Each row is a point. Each copy is the shape, with its points in the same order, stretched, turned, moved and blurred by noise. Is it also mirrored, or only turned?

Shape:
[[ -8.3 -19.8]
 [-30.1   2.8]
 [ 11.5  -2.0]
 [ 16.1  -8.8]
 [ 11.8  -9.5]
 [-14.0   9.8]
 [  5.7  37.0]]
Copy 1 (7 x 2):
[[ 21.5 -11.6]
 [ 21.0  23.0]
 [-10.6 -16.8]
 [ -8.7 -23.7]
 [ -4.3 -21.4]
 [  2.1  11.9]
 [-35.3  12.2]]
Copy 1 is: mirrored
Copy 2:
[[ 15.0  23.0]
 [-23.6  21.5]
 [ 14.7  -7.5]
 [ 26.0  -7.0]
 [ 21.2  -4.9]
 [-20.0   1.1]
 [-26.1 -40.6]]
Copy 2 is: mirrored

Shape:
[[  3.6  -9.6  12.0]
 [-26.8  -5.1  19.4]
 [ -7.6  10.4   9.7]
 [ 13.3 -63.1   7.3]
 [ 14.1  18.8 -13.4]
 [  4.9  13.9 -18.9]
 [  0.5   1.0 -13.4]
 [ 13.0  -2.3  -2.0]]
Copy 1:
[[ -8.7   2.6  13.9]
 [-32.4  17.6   2.1]
 [ -7.2  22.0   2.6]
 [-20.9 -44.8  23.2]
 [ 24.0  15.8  -3.6]
 [ 16.5  12.4 -12.8]
 [  6.1   4.8  -8.9]
 [  8.1   2.3   6.7]]
Copy 1 is: only turned
Copy 2:
[[-17.3  -5.6  13.8]
 [-15.9  25.0   4.7]
 [ -4.4  11.9  22.1]
 [-56.7 -46.9 -33.2]
 [ 13.2  -9.9  16.6]
 [ 20.2  -6.0   5.2]
 [  6.1  -8.3  -0.2]
 [ -8.6 -14.4   5.2]]
Copy 2 is: only turned
Copy 3:
[[  1.0  -8.4   5.9]
 [-29.7   2.8  11.8]
 [-12.8  12.5  -3.6]
 [  9.0 -58.6  23.0]
 [  3.2   9.0 -29.4]
 [ -2.3  -0.4 -32.0]
 [ -3.7  -7.6 -20.9]
 [  4.2  -4.2 -10.9]]
Copy 3 is: only turned
Copy 4:
[[  9.9   9.2   5.0]
 [-15.0  37.2   6.0]
 [-10.8   9.8  18.4]
 [ 39.3   9.7 -34.6]
 [ -8.9 -30.3  20.0]
 [-17.6 -27.0  11.4]
 [-12.2 -16.2   2.7]
 [  6.5 -11.6   9.7]]
Copy 4 is: mirrored

Shape, 12 rows:
[[ 14.6 -28.2  -9.2  22.3  29.6  -1.4]
 [-18.1   8.8 -20.8 -26.4 -17.3  20.7]
 [-29.1  -8.5  -8.7 -36.5 -25.8  -9.1]
 [ -2.0  -1.3 -18.0  16.3  -6.3   6.1]
 [ 20.4  -8.4   8.2  -0.8  -2.5 -10.5]
 [-28.9  32.0 -19.9  -1.8 -20.0 -13.8]
 [ -4.0  34.4 -14.3  21.2  16.6   6.7]
 [-13.8  25.9 -27.7  17.3 -27.4   0.4]
 [ 13.1  -1.7   1.3  14.9 -19.0 -26.7]
 [-13.1  -4.6  16.5 -26.9  -6.1  -7.6]
 [-12.4  17.2  -2.2 -23.6  29.5  12.3]
 [  4.4  33.0 -24.9  -4.7  15.3  -3.2]]
Copy 1:
[[ 26.0 -20.1  -5.8   3.2  16.6  14.4]
 [-22.3   8.4  -7.7 -10.7 -46.7   7.6]
 [-47.9   2.7 -12.7 -36.8 -38.7  -9.8]
 [ -6.4 -13.6  -6.1  13.7 -11.7  11.4]
 [ -1.6   5.6 -17.6  -4.2   8.5  -6.7]
 [-43.6  -0.1  20.9  12.1 -26.0  -5.3]
 [  5.1   3.8  24.2  39.7   0.2  20.2]
 [-27.5  -7.4   0.6  32.0 -24.9   5.7]
 [-22.0  -4.1 -18.1   8.8   9.5 -11.4]
 [-27.8  15.6  -3.2 -29.4  -6.3   1.8]
 [  1.4  13.7  25.5 -10.8 -15.0  14.0]
 [  3.1   6.5  16.3  19.6 -17.9  -8.3]]
Copy 1 is: mirrored
Copy 2, 12 rows:
[[  5.5  -0.1 -40.6 -10.8   7.1  20.3]
 [-30.7 -20.9  27.4 -19.9 -23.1  -3.9]
 [-25.1   2.2   8.1 -23.3 -33.6 -36.5]
 [-21.9 -10.7 -12.9   0.7   7.5   5.6]
 [ 17.8   1.9 -15.4   4.1  -0.9 -13.5]
 [-36.4  -2.4  10.3 -14.9  18.9 -28.4]
 [-18.1  -7.5   8.9 -13.3  39.6  12.6]
 [-38.5 -17.0   2.9   5.3  20.2 -11.4]
 [  5.3   5.1 -28.4  14.8  13.2 -28.2]
 [ -2.1  18.8  10.3 -16.4 -18.0 -23.9]
 [ -5.2  -0.8  27.6 -43.4   1.4   7.6]
 [ -3.9 -24.1  10.4 -29.3  24.6  -3.3]]
Copy 2 is: mirrored
Copy 3, 12 rows:
[[-10.0   9.8  30.3  27.2  14.2   5.7]
 [-20.7   2.5  -3.1 -29.7  21.8   8.7]
 [ -9.9 -19.9 -22.4 -17.9  30.3 -12.5]
 [-25.7   6.7  13.4   0.8  -2.3   6.2]
 [  0.2   9.5   5.3   9.1   3.6 -13.2]
 [-32.6   1.2 -28.0  -7.7  -1.3  10.0]
 [-22.1  28.8  -0.3   5.4  -5.2  34.8]
 [-42.7  10.1  -4.6  -8.5 -20.3   8.8]
 [-15.8   5.2  -1.9  11.4 -15.5 -20.9]
 [ 13.2  -9.6 -14.7 -11.3  26.9  -2.3]
 [  3.9  14.2  -8.8  -9.1  37.5  32.7]
 [-29.6  39.2 -10.9   4.3   9.7  19.5]]
Copy 3 is: mirrored

Shape, 12 rows:
[[  3.0 -19.3  15.9  -8.7 -16.9  11.4 -10.5  17.0]
 [  0.0   2.3  14.9  -5.2 -25.3  -9.0  -4.3   5.4]
 [  3.5  -3.1  17.5  34.8  -2.9   1.6 -13.3   2.0]
 [ -6.0 -14.8  28.5  34.9   9.2  -4.0  -6.1  21.3]
 [ 28.8   4.6   1.5  -5.6  34.2   6.2 -19.5   3.6]
 [ 11.4   7.7   0.5  -6.4  29.3  -2.0  10.3  11.3]
 [ -4.2  -4.1  29.5  -5.0 -14.6 -12.3 -15.2  -3.8]
 [ 17.3 -20.8  18.2   3.3  38.1 -11.1 -15.2  -1.9]
 [-18.0 -14.9 -38.3   2.7  -8.2  -6.3 -13.5  -1.0]
 [ 23.7 -18.1  28.3  26.2 -21.9   1.1  16.6  -3.8]
 [ 11.9  -6.0 -16.5  -4.9  32.3  -4.6  22.3   3.2]
 [-86.5  -6.7   3.0  14.1 -16.3  42.0   4.5 -19.9]]
Copy 1:
[[-37.7  20.9  -3.7 -10.6 -19.6 -12.9   1.6   4.9]
 [-15.3   2.3  -8.2 -13.6 -29.5  -9.8  -6.0  -1.0]
 [ -6.4  -4.9  -9.2  14.2 -10.7 -35.5   0.6  13.0]
 [ -8.0  -1.9  -7.9  -5.5   1.6 -41.6  -2.0  33.8]
 [ 10.3  29.0  34.4   9.6  -6.7 -14.0   3.0   6.5]
 [ 15.0   0.9  26.6  -4.0  -3.2   2.9  -9.5  13.3]
 [ -9.8   9.8   5.4 -24.5 -20.0 -23.2   8.7 -12.1]
 [ 10.0  27.0  29.0 -18.6   8.0 -22.1  17.9  11.8]
 [  6.3  25.2 -28.0  13.6  21.1   6.8 -17.1 -17.5]
 [-15.2 -16.7 -15.5   7.0 -38.5  -4.8  28.9  25.2]
 [ 32.1   1.7  15.3   0.0  14.9  29.7  -6.0  10.8]
 [-39.4 -35.9 -25.2   7.4  77.5  -1.5 -10.7 -40.0]]
Copy 1 is: mirrored
Copy 2:
[[  6.2   4.5  18.9  -1.1  -5.8  14.6  -1.9   8.6]
 [ -9.3   5.0  -7.2 -13.4   2.1  18.5   3.1  -1.6]
 [ -9.3  -3.7   7.8  -3.2  13.6  12.5  23.3  -9.1]
 [ -2.9 -15.8  20.8  -5.4   4.8   1.9  32.9  12.7]
 [ 16.9   4.9  -2.6  22.8  12.6 -10.7  15.6  -3.9]
 [  3.8   2.2   6.2   2.6  10.4 -25.9  12.0   2.7]
 [  6.5  -2.4 -10.3 -11.5 -11.4  19.3  14.9   1.3]
 [ 36.0 -18.6  -7.7  15.3   1.8 -17.4  28.6  -0.5]
 [  4.7  -7.5 -11.4 -15.3  38.0  17.5 -12.3   3.4]
 [-10.2 -15.3  12.6  -4.4  -7.8   9.8   3.8 -22.8]
 [  6.4  -8.3  -4.2  -3.7  19.5 -31.1  -6.8  -6.7]
 [ -5.4  20.9  34.4 -84.1  37.0  32.7  -2.3  -7.2]]
Copy 2 is: mirrored

Shape (13 x 9):
[[  7.0  -3.0  -0.7 -16.4  43.6   4.5  14.8 -18.4 -17.1]
 [ 20.6  10.3   3.4 -33.9 -13.1 -65.6  13.0  -1.1  -0.7]
 [-17.7  -9.6   9.2 -20.4 -24.0  13.9  13.1  -4.3 -23.7]
 [-18.8   5.4 -34.6 -17.1 -27.3  13.5 -10.2 -23.0 -15.1]
 [ -0.4  23.2  -4.5  -1.9  -0.7  13.9   8.7 -14.3 -16.4]
 [-11.0  -7.0   7.0  -4.9  -8.3 -10.6   7.9  59.2  57.0]
 [ -8.6  -8.9   0.3   6.5  -4.6  -4.0  -0.6 -12.9 -14.7]
 [-15.2  -3.5   8.4   1.7   1.4   1.0   9.1 -11.3   0.2]
 [ -6.8  -0.5 -18.8  -5.7  -5.1  14.1  10.6  -8.1  -3.0]
 [ 10.4 -10.1 -14.0   9.5  -7.5  12.2  10.2  -3.1 -24.3]
 [ 50.2 -10.1  -1.3  -3.4 -10.8   1.2  -2.1 -23.2   8.2]
 [ -0.4  -6.8  10.0 -11.6  -8.0   1.3   2.4  20.6  -3.7]
 [ -1.4 -10.3  12.0   4.2 -26.0   4.2 -27.6  12.8 -11.0]]
Copy 1, 13 rows:
[[  3.4  -7.1  18.7 -46.9  -7.9  23.9 -12.6   3.8  42.8]
 [-26.2  -7.5  26.3 -55.5   8.7 -36.6  30.8  -0.7 -12.6]
 [-32.1  -2.8   3.9 -15.8  12.4  18.6  12.9  30.3  -5.5]
 [-30.8  -4.9  42.5  19.4   2.4  24.6  13.7  14.4 -10.5]
 [  2.3  -2.9  15.5  -6.6 -19.2  15.2   3.7  19.9  -0.9]
 [ -6.0  29.2 -10.4   6.2 -14.3 -71.8 -25.9   5.0  19.0]
 [-20.5  -1.8   0.5 -14.4  -9.1   6.2  12.7  -2.3  -3.8]
 [-14.7  -3.2   0.0  -9.0 -15.1  -3.3  10.9   3.8  16.8]
 [ -6.6   6.7  16.8  -4.4  -3.1   9.9   4.1  10.4  12.1]
 [  1.9  10.7  -4.6 -22.8   5.9  19.8   3.0   5.1 -10.5]
 [ 23.7 -35.5 -11.1 -11.4  27.2 -11.2   8.7  -3.9   0.9]
 [-13.6   3.8  -5.0 -16.6   1.5 -10.1 -12.8  16.8  -6.9]
 [-22.0 -12.9 -13.1  10.6   0.6  -8.7 -10.3   8.4 -37.7]]
Copy 1 is: mirrored
Copy 2, 13 rows:
[[ 18.7  47.6  -3.0   0.7  26.6  -3.6  -6.4   6.5 -18.6]
 [-42.8 -14.4  -7.8  -7.7 -14.5 -35.8 -42.0 -13.2 -62.3]
 [-12.6   1.9   4.1 -37.8  27.2  32.7  -4.3 -20.3   2.7]
 [ 29.8 -18.2  -2.1 -66.1  17.8  11.2   7.2 -26.4 -28.9]
 [ 18.8   7.7 -32.9 -19.2  12.5  14.4   1.0  -5.5 -14.8]
 [-41.2 -62.1   3.5  16.8  27.0 -17.0 -33.9  13.8  21.6]
 [  1.3   0.7   8.1 -15.7  -3.4   8.9   6.7 -23.6  -3.8]
 [ -3.2   1.8  -5.0  -0.2  13.8   3.6  -0.4 -25.2   3.5]
 [ 12.9  -6.3 -11.6 -27.4  21.7  13.3  10.6  -8.1 -16.3]
 [  5.1   4.7  -2.4 -31.1  -4.3  26.9  19.9   6.7  -6.6]
 [-24.5  19.8 -20.2 -20.9  -4.0 -36.6  21.1  19.7 -24.7]
 [-19.7 -10.0   8.8 -16.5  13.3   6.4 -21.1   2.2  10.3]
 [-11.0 -15.4  23.5 -32.6 -11.5   1.3  -9.8 -10.0  24.5]]
Copy 2 is: only turned
Copy 3:
[[-16.5 -22.9   5.1  -9.8  22.3  23.8 -15.0  -2.0 -38.2]
 [  4.9 -18.8  35.4  66.6 -25.2  18.4  -7.5 -32.5 -11.6]
 [ 11.5  12.3  -7.2  -2.0 -12.5  23.3 -19.9 -30.8   2.2]
 [-12.9  -9.6  -3.4 -27.0  -5.8 -20.6 -14.4 -36.3   5.1]
 [ -0.9 -19.6  -5.9 -17.5   2.8  13.2   7.5 -22.0 -16.6]
 [ 34.0  20.1  36.2  32.0 -15.1  -0.5   3.3  39.8  38.7]
 [ -8.8   5.1   1.0  -4.1 -15.3   6.2  -0.8 -13.9 -16.4]
 [ -0.7   9.2  11.8  -5.8  -0.1  12.5   1.7 -10.5 -13.7]
 [ -9.3 -10.3   0.5 -17.0  -1.9   6.6  -5.9 -11.2   1.9]
 [-13.7 -12.9 -15.9  -8.0 -17.6  18.4  -2.9 -10.9  -3.2]
 [-20.5 -10.6 -18.1  32.8  14.3   0.3  17.8 -11.4   4.0]
 [ 17.2   5.7  -0.8  19.4 -16.1  13.5  -9.5   0.3   2.9]
 [ 18.9  21.8 -20.4  15.7 -25.6 -12.8   0.2  -0.8  -0.2]]
Copy 3 is: only turned
